Every row gives one point. Examples show where two turns around zero, p and q, send a point. Write where each new point lands after one turn and then the other. Backwards means that the second turn is done in reverse. Each puzzle has new turns, and all numbers are rounded.

Turn p:
[-8.7  7.2] => [-11.1  -2.1]
[  8.7 -24.7] => [24.6 -9.1]
[ 0.0 17.5] => [-13.5  11.2]
Turn q:
[-3.8 -6.1] => [-6.5 -3.1]
[-20.3   8.0] => [-12.9  17.6]
[24.2 -1.9] => [ 19.5 -14.5]
Where do these land?
q, then p: [  6.5 -25.8] => [ 14.2 -22.5]
q, then p: [-22.8  15.7] => [-26.6   7.8]
q, then p: [ 3.1 12.7] => [-1.0 13.0]
q, then p: [11.8  4.8] => [9.7 8.2]
q, then p: [ 1.4 -7.4] => [ 3.6 -6.6]

Turn p:
[-8.9 10.9  6.4 12.4] => [-6.7 10.4 -2.1 15.3]
[19.7  6.9 13.3  1.7] => [ -1.3  19.7   8.5 -12.4]
[ 15.7   7.6  11.4 -20.4] => [ 13.0  14.8  -6.0 -20.6]
[-11.6 -25.6 -10.4  -9.0] => [ -4.6 -29.2  -8.1  -6.3]
[-14.9   0.2 -20.7  15.2] => [ -0.4 -15.7   7.7  24.0]
Turn q:
[-18.6 -25.1  -1.7  -2.4] => [  7.0  15.1 -20.5 -17.0]
[ 14.3   7.1 -12.1  -5.7] => [ 7.6  1.9 10.7 16.1]
[  2.0  22.7  20.4 -16.3] => [ -7.5 -10.6  29.6 -12.6]
[  4.3  -9.0  -8.5 -14.2] => [16.2 10.0  3.2  0.3]
[ -9.7   3.0 -10.5  24.8] => [-18.7   2.5 -17.9  12.3]
[14.6 19.9  6.8 -3.2] => [ -3.6 -13.6  20.2   7.7]
[ -7.0 -18.7   5.7  17.1] => [ -1.0  -5.4 -25.4  -6.9]
Where do these land?
p, then q backwards: [-2.5  7.6  1.0 17.7] => [  0.7  14.0 -13.4   0.9]
p, then q backwards: [ -5.1  14.5   6.9 -10.3] => [ -2.7 -15.3 -12.2  -0.1]
q, then p: [  9.9 -14.0  10.2   8.6] => [  1.5 -15.6  10.5 -10.8]
p, then q backwards: [  2.1  14.0 -17.7   7.4] => [ 18.4   5.3 -10.1 -10.0]
q, then p: [ 19.9 -13.0  16.5   5.4] => [ -5.6 -16.1  12.1 -20.7]
p, then q: [-24.3  -9.1 -16.8 -28.8] => [ 30.7   9.4 -19.4  19.4]

Turn p:
[ 25.5 -15.3   4.0  -8.2 -17.6  -6.1  -1.8  14.5] => [  2.9  15.4   2.1  16.1 -19.8 -20.6 -13.2   5.0]
[ 22.0 -20.0  18.3   2.0   0.1 -10.8 -15.6  -7.3] => [-22.7   4.8  21.3  14.0  -7.1 -15.9 -11.8   1.6]
[  4.6  10.3 -10.6   1.4   7.2 -14.7   3.0   9.6] => [  0.2  -4.9 -13.5  14.5  -1.9  -0.4  13.8   1.4]
[-21.8  13.4 -16.6  25.9   5.1   9.8  24.2  11.8] => [ 25.8   2.0 -13.2   0.7  17.6  23.2  15.9 -22.4]
[ -7.0  -4.4   4.7 -14.4  11.8   6.4   9.8 -14.5] => [  2.0 -21.0   5.5  -8.6   2.1   7.2 -12.4   4.8]
[-11.4   3.9 -15.6  -3.1   0.2  14.4  -4.6 -31.3] => [-11.2 -11.9 -12.1 -28.3  14.8   1.6 -10.5  -8.1]
[ -6.7 -10.1   2.1  -3.0  -0.3  -6.5 -12.5  20.2] => [  9.1   6.5  10.8   4.4   1.6 -15.1  13.1  10.2]
[  6.7  -7.8  24.8 -11.9 -18.1 -20.3 -10.9  -5.1] => [-16.4  14.8  11.7   9.7  -3.4  -5.7 -14.3  27.9]
[-11.9  29.9 -11.0  11.2  11.5  27.8   8.6   2.0] => [ 10.3  -5.6 -12.6 -22.5  -3.9  25.7  19.1 -20.4]
Turn q:
[ 17.7  13.4  13.9  19.9 -12.9   0.8   7.2 -35.4] => [-17.1 -17.0 -27.4 -11.8 -24.4  -2.4 -20.0  -9.0]
[-11.1 -14.4   0.0 -24.0  -1.4   6.2  -2.0   3.4] => [15.5 -3.8 14.7 19.7 -1.3 -1.0  4.7  8.8]
[  2.1 -18.2  -0.6  -8.2  21.0  -4.6  10.7  12.2] => [18.9 13.5 -3.4  7.7  4.2 15.8 15.9  0.1]
[-12.6  -8.3  -3.3  -5.6   6.4 -14.9  -1.6  16.2] => [11.0  0.8  4.8  2.8 22.2  4.4 10.7  4.5]
[-9.7 -7.1 -5.9  9.6  8.1 15.2 -3.4 -3.3] => [  0.9  -2.6  14.1  -5.5  -8.6   3.5   9.4 -13.4]
[  9.7  24.2  -3.0   9.5 -16.2  10.5  29.6 -16.4] => [ -1.2   1.7 -20.1 -21.6 -25.4 -25.8  -9.9   2.9]
[  7.8  -5.3   3.7  18.6 -17.7  -5.7  -2.6   4.8] => [-10.1  -7.2  -1.2 -17.9   1.6  11.7  -8.0  12.0]
[ -0.5  24.2 -14.0   7.2 -15.0 -24.7 -27.0 -19.1] => [-16.9 -14.1  -2.1  -5.2  24.5 -14.0 -34.8 -15.5]
[-17.6  -9.0  14.4 -15.8  21.3   3.7 -11.2  29.7] => [-1.3  7.8 15.1 23.3 16.6  7.0 33.4  6.8]
[ 14.2   0.5  -5.2 -11.4   6.3  13.5   0.2   7.9] => [ 0.4 20.9  5.7  8.7 -9.4  0.8 -1.6  2.9]
Where do these land?
q, then p backwards: [-22.7   0.7  -2.3 -17.1 -20.9 -17.7   2.9   9.9] => [-23.0 -21.9  -6.4 -17.5   6.3 -16.2  -0.6   3.5]
p, then q: [  3.6   3.0  18.7  -5.9 -26.5  11.8  -5.6  18.1] => [-22.7   8.7  -5.3   2.3   3.5 -21.8  -9.3  20.3]
p, then q: [  4.5  -4.7   3.9  -9.2   2.3  17.7  13.5 -30.1] => [ -2.9 -12.0  25.2  24.2  -1.7   9.4  -8.0  -4.4]
p, then q backwards: [-10.3   3.0 -19.2   0.8  18.0  -0.1  13.5   4.7] => [-18.2  -9.9   7.0   0.8   8.4 -16.6   7.6 -11.5]
q, then p: [ 18.7  16.7   1.0   5.5  33.0  23.1 -15.7 -31.1] => [-24.8  15.0 -18.2 -25.8  33.7  16.0 -16.1  -2.3]
q, then p: [-10.4  -1.5  19.3  10.5 -11.5   3.5   2.3  -6.8] => [ 19.0   2.0   5.2   2.9  10.5 -11.7 -11.5   3.3]
q, then p: [  8.2 -16.9   4.9   2.3  30.6  -4.1  -2.2   7.5] => [  2.3  -5.8  -8.2 -14.3  -7.4  19.8  -6.6 -24.4]
q, then p: [  2.5   4.3 -28.9   1.7   6.6 -22.0  -7.5   1.0] => [-25.8 -22.8   2.9  -6.8 -10.1  -1.1  10.3   0.2]
q, then p: [ -9.9 -14.9  -1.7   2.8 -21.7   2.4  -1.0  11.9] => [ 13.2   2.3  19.9   5.9 -15.7  -5.0  -0.1   8.2]
p, then q: [ 15.7  10.2   4.2   8.6  -9.9 -14.7  -0.1  14.9] => [ -9.1  -1.2  -2.0 -26.0   0.3 -14.6  -0.6   0.2]
